Every row gives one point. The window is the flat piece filled in between its corners: a triangle in 3 columns, a solid with four corners in 4, and so on. A path goes straight from each point to the next, and from the last back to the first. After which points does the path pass through the window?

Window (3 x 3):
[[-16 -46  27]
 [-14  68 -53]
 [ 32 -18  -3]]
Path:
(1): [ 19 -41  50]
(2): [-1 -8 33]
(3): [-18 -62  11]
(4): [-31  26 -54]
(5): [  3  88 -42]
(6): [ -2  48 -11]
(7): [ 10  43 -85]
(8): [ 15 -52   5]
Through the window after points: 2, 4

Window:
[[ 56 -32 -37  57]
 [-30  16   0  11]
 [  4  25   6 -75]
 [-52   5  61 -17]]
Path:
(1): [-60 -20  11  -2]
(2): [-24  30  57 -14]
(3): [ 10  63  13 -15]
(4): [  6  -2 -12 -71]
(5): [-63 -16  22  -7]
(6): [  5  53 102 -49]
(7): [-10  63  35 -73]
(8): [-22 -45  -7 -60]
(9): [-31  -3  25 -79]
(10): [-32  77  38  -7]
(11): [-4 25 15 37]
(12): [  0 -30  10   1]
Through the window after points: 1, 5, 11

Window:
[[ 40 -46  53 -35   2  73]
 [ 55   6 -42  20 -14 -48]
 [-53 -33  34 -10   6  -3]
 [-46  -7  76  17  -3  10]
 [ 26  38 -27  10  34 -34]
 [-40  29 -13  61  43  79]]
Path:
(1): [-29   1  -2 -11 -27  51]
(2): [ 69 -18  22  27  82  45]
(3): [ -4 -27  61  21   9   0]
(4): [-38  40  -2   7 -21  -5]
(5): [-44  12  34 -25  -6  21]
(6): [-17 -50  45  49  23 -29]
(7): [  0 -86  23  35  50  32]
(8): [ 47  22  66 -75 -40  84]
Through the window after points: 3, 5, 7

Window:
[[-11 -26  77 -24  24  15 -33  29]
 [ 14  49 -80  26  15 -36   8  14]
 [-17 113 -81  43  -7  48  27 -12]
 [ -4  16 -59  43  20  12  22  75]
 [ -2  78 -60 -23 -22  12  18  50]
 [ 39  -1  28 -16  -4  -6  71  31]
 [-20 -38  75  10 -66  13 -33  18]
 [ 11   6  71  39   8 -49   0  83]]
Path:
(1): [-77  51  -2  23  16 -39 -15  33]
(2): [-19  -5  12 -12 -22 -38  20  55]
(3): [27 -1 35  2  0 14 -1 30]
(4): [ 51  42  -7   9 -12  37  -4  28]
(5): [-40  18  19  35  -8 -26 -12  41]
(6): [-28  -9  10 -12   2 -18  56  99]
(7): [ 23  30   1  59  17  -1 -28  36]
(8): [ 59  33  19  20   6 -21  14  91]
(9): [-54 -43  50 -20 -14  -2  72 -41]
(10): [-63 -19  -4 -70  47 -17  45  40]
(11): [ 25   0  77  32  -2   7 -42  43]
(12): [100 -10 -73  18   3  47  41  65]
Through the window after points: 6, 8, 10, 12

Window (9 x 9):
[[ -39   11  -11   26  -47   23   48 -121   73]
 [ -22   29  -57  -44    0  -48   18   -6  -18]
 [   5   44  -13  -61   26  -22    9  -40   -6]
 [  -4   37   -4   -7  -26  -40   48    3  -18]
 [  11    7  -30   28   13  -62   32   18   21]
 [  55    0  -81  -46  -63   30  -57  -11    1]
 [   0  -60  -25   39   25  -28  -27    0  -46]
 [  38  -15  -54   19  -78  -29  -83  -13   18]
 [ -44  -55    6  -33   20   15  -26  -37   31]]
Path:
(1): [ 18 -46  -2 -53 -36 -48  49 -36  59]
(2): [-19  -2 -54  74  24   2 -69  18 -50]
(3): [-19  31  -1   1 -38  10 -22 -18  20]
(4): [ 39 -18 -93 -54  -4 -32  55 -76  37]
(5): [  4 -32 -19 -20 -41 -54 -13 -35 -12]
(6): [  1  21 -47 -20  17  -8 -19  13   2]
(7): [-16  44  -3 -33  22  47 -60  -8  21]
(8): [ 11 -28 -29  13 -35 -43  14 -44  12]
Through the window after points: none

Window (11 x 11):
[[  8  -8 -42 -57  14  14 -28  92  21 -24 -30]
 [ 27   8  65  58  20 -66 -16   7 -46  48   1]
 [ 82  55  27  36  38 -18  22 -27 -10  59 -10]
 [  8  24  20   9  15 -74  15 -49 -55 -40 -10]
 [-82  23 -24  -6   6  66 -30  32 -45 -89   1]
 [ 10  -9  16  55  31 -33  73 -41  -5  82 -64]
 [-49  38  86 -50  -1  10 -13  14 -30 -70   2]
 [ 27 -99 -70 -44  15  60 -10  -8  14  37   3]
 [-79   1 -26 -71  78  38 -16  36 -40 -49  17]
 [ 23  48 -19  -6 -30 -36  43  13 -32 108  -5]
 [ 22 -29 -62 -13  17  -9 -41 -23  76  90 -10]]
Path:
(1): [-32  -2  29  10   6 -12 -61 -59 -53  66 -57]
(2): [ -5  48  -7 -69  66  22 -37 -26 -31  42 -74]
(3): [ 43 -51 -48  39  -8 -28  10  -5  39  55  30]
(4): [ 26  31  36  48  47 -63  54  -8  21  -4  29]
(5): [-48 -28 -38 -70 -23  37 -60  29 -54  31 -51]
(6): [  3  21 -18  -2   0 -18  15 -25 -28  56 -48]
(7): [  6  -1  24  14  33 -12  70  34  13  13  41]
(8): [ -4   8  12  25  -2  -4  38  -1 -19 -14  19]
(9): [-21  26   9  -8  26  -3 -25 -20 -40  -4 -23]
(10): [   2   32   57  -19   10   11   -4  -34  -60   37 -120]
(11): [-26   4  -8 -39  19  -7 -10  52   7 -60  56]
(12): [  3 -14  15  20  65   7  34  -9  32  -8  23]
(13): [  3  -3   0  10  -9 -24  23 -22 -35  71 -66]
(14): [  2  -1  27 -21  29  14 -19 -47 -68  34 -78]
(15): [-36  38 -52 -28  18 -29  37  78  18 -13  92]
(16): [ 29  24  -5   1  25 -23  71  33  -9   1  41]
Through the window after points: 10, 12, 14

Window, 12 rows:
[[-26 -28 -14  -6 -54 -10  21  73 -24 -18  29   7]
 [ -9 -42  -4  48 -21  -6 -17  13 -25  39  -5 -82]
 [-10 -33 -27  35 -26  46  53  -4   8  13 -26 -65]
 [ 20  -3  21  -3  -9  87  32  -9 -25  71  37  -3]
 [-16  47 -48  -8 -52 -38  17 -64  17 -27  30  33]
 [-19  48  56  -9  -4  29 -46  13 -29  40 -28  46]
 [-14 -47 -40 -24  61   8  80 -32  15  18  16  28]
 [-50  -2  59 -59  -2 -26  24 -14  25 -39 -24 -50]
 [ 45 -18 -74   6 -24  19   4   6 -28  56 -12 -40]
 [-53  16  49 -55  -6  21 -16   9  67 -18  17  17]
 [  0  -7 -13  17  37  -6  35  40  -8  -5   5 -55]
 [  5  12  23 -10   3 -55  22  38  24  26  -7  38]]
Path:
(1): [  9 -61  57  46  27  14 -13  -6  14 -10  38 -33]
(2): [-19   9 -28  -3 -37   8   9  18 -22  41 -26 -31]
(3): [-39  -5 -19   4 -30   2  23  13 -11  52   5 -35]
(4): [ 26 -40  24   2  10   7 -11  23   3 -45  10   1]
(5): [ 26 -80  52  96 -18  16 -18  47 -12 -12 -14 -14]
(6): [-21  11 -46 -26 -19 -12  13  -6 -13  47   7 -53]
(7): [-64  35 -11  16 -31 -12  45  51   8  48  39  -9]
(8): [ 22 -16 -10 -21   7   2  23  -6   7   7 -17  10]
(9): [ 21 -12  28   8 -10  36  25  -6  -4  18   8  -7]
(10): [-40  12  -6 -45   1  64  29  -1 -18  77  38 -16]
(11): [ -9  54 -46   4   7   1  45  14 -10 121 -30 -19]
(12): [-26 -56  61 -37 -31  14  -7 -38  22 -97  33   7]
Through the window after points: 1, 3, 5, 9

Window, 14 rows:
[[-84 -12 -63  16 -20  28  37 -19  -3  -8  -9 -34 -35 -44]
 [ 30 -61  23 -35  -8 -70 -11  20  -2  -1   4   2  48 -64]
 [ 43 -63  23  75  -6 -16 -33  14  60   7   2 -10  14 -29]
 [ 29 -72  33   7  -4   6  20  63 -21  25 -46 -27  55   8]
 [ 67 -69 -11   4  41   4 -22 115  10 -13 -14 -13  58 -86]
 [ 23 -53  45  20  29 -31  60  52  29   5 -51  23  -8 -82]
 [-88  36 -55  30  50 -22  11  -7 -32 -41 -14  23 -49  30]
 [-20  48 -84  27  59  -2  48 -38 -57  50  22 -32 -47   0]
 [-86  53  -6   9  66   6 -15 -30   1  28 -36 -40 -17 -32]
 [ 10  -5 -46 -10  42  34 -11 -57 -37 -17 -47 -22 -64  -7]
 [ 68   6  20 -34 -49 -17   2 121  17  14 -25 -13  -7 -40]
 [-29  69 -97  32   4  24   3 -44 -63  33 -62  34  -7 -21]
 [ 41 -79  27 -43  26  18   2  65  70  35  10  50  41 -33]
 [-23  65 -33  31  35  37  47 -73 -12 -50   0 -20  13  -5]]
Path:
(1): [ -3 -49 -90 -80  51 -30 -29  10  11  19 -97  -9  56 -18]
(2): [ 14 -14  -6  30   6  17  21  22 -16 -12   0  -7 -21 -31]
(3): [-35  -8  19 -15 -44  58 -19 -38 -61 -11  20   8  39 -70]
(4): [  2  -1 -47  19  44 -32  15  25  13  13 -35 -16 -14   7]
(5): [ 49 -81 -58  19  18 -42 -17 -19  49 -16 -98 -42  -7  -9]
(6): [-44  22  11  -2  30  12  10  23 -30  -4   9  21  -6 -36]
(7): [  2 -23   9   8  27  33 -84 -47 -46 -26  48  51 -55 -41]
(8): [-45  -4 -56  24   3 -16  82  33  25  11 -69 -59  13  -4]
(9): [  -2   56 -120   16   -5  -43   40   17   85   26  -20   -3  -40   42]
(10): [-31 -12  -2  14  38  39   5 -13 -51   4 -22 -10  -5 -42]
(11): [ 21 -22  11  27  12   3  11  20 -20   2  -3  22  -6 -23]
(12): [-11  19 -44 -15  52 -10  12   3  36   8 -62 -59  33 -26]
(13): [ 36 -74  -5  13  46 -26  27  59  99  18 -83 -41  15 -22]
(14): [  5 -22  30  18  14 -14  39  26 -17   1 -19  29  -9 -69]
(15): [-14  31  22  16   3  52   3  -6  -5   0  18  11 -41 -14]
(16): [-48 -68 -80  -6  29 -47  24  27  24  12 -53 -33  35 -54]
Through the window after points: 7, 13, 15

Window:
[[  23  -17  -46  -35   30  -45  -33   16    5  -26   -6  -28   -2  -77]
 [ -32   20 -107   -6    6   39   38   18  -12   26   14   18   23  -66]
 [ -61   27   51   15   52  -98   38  -10   22  105  -52  -63   -1  -10]
 [ -12  -64    2   -6  -23   -3  -25  -24  -69  -42  -17   46   14  -39]
 [ -21   28    1  -53    9   40   -6  -17  -36  -24    0  -19  -20    5]
 [ -30   71   54  -30  -25  -23   -3    1   54  -62   22   43   16    7]
 [ -41    9  -44   17    6   15    2   33  -49  -11   48   10  -20   16]
 [  -5   20   10    9   48   48    4    8  -57  -22   61   -7   35    4]
 [  -7    4  -10  -23  -17   -9  -10  -86   30  -57   31  -13    2  -15]
 [  30  -13   29   -1   31  -11    7    0   25   -5    2   32  -14   13]
 [  43   -8  -33  -34  -34  -18   13  -16  -92  -37   21   17   -5  -39]
 [   5  -47    9   39   10  -39   34   54   12   44  -50  -61   26  -12]
 [  12   71   72   26  -77   18  -22   55   29  -29   45   73  -51  -72]
 [ -42   84  -23    5   -5  -14  -31 -121  -16  -68  -57   16   14   26]]
Path:
(1): [-14  45  -4  28  12  -8  84 -53 -15 -83 -49  -5 -19 -36]
(2): [  2 -20  15 -54 -18 -19 -92  11  19  33  53  10  24 -12]
(3): [ 14   6 -12 -31 -17   9 -31 -10 -26 -30  15  28  20 -14]
(4): [-23  25 -10  46  12 -25  84 -31  -6 -53  -8 -31 -52 -35]
(5): [-25  11  19 -13 -15  27  46  14 -34 -61  -4  16 -46 -19]
(6): [  4  24   3 -12   4   0 -32  -6   2   7  19   8   4  -8]
(7): [ -8   0   0  29 -19 -23 -53  10   8  42  -2   1  31  32]
(8): [-19  -1 -17 -30  37 -18  60   1 -26 -48 -10 -19 -25 -77]
(9): [-41  67   8   5  25 -26  15  -6 -11 -74  13   2 -43 -27]
(10): [ 17  19  45 -29 -74  10 -32  -5  55   2  16  57  50  -2]
(11): [  2  25 -17   0 -30 -14 -16  -4 -23  -1  35  14  11 -37]
(12): [  3   9  -2 -19   5   5  35  15 -21 -28 -19  19 -29 -45]
(13): [  8 -16  -8  13  32 -14  46  42  -3 -43 -19 -38 -43   5]
(14): [ -9  -2   2 -11 -13 -12 -17 -11 -16  16  -5  -2  28 -34]
(15): [ 11  -4   9 -57 -21 -42 -62   8 -50   8  -9 -14  97 -25]
(16): [ -6   0  -4  14   7  -8  22 -12  12 -20 -11  -1 -22 -31]
Through the window after points: 5, 7, 9, 11, 13
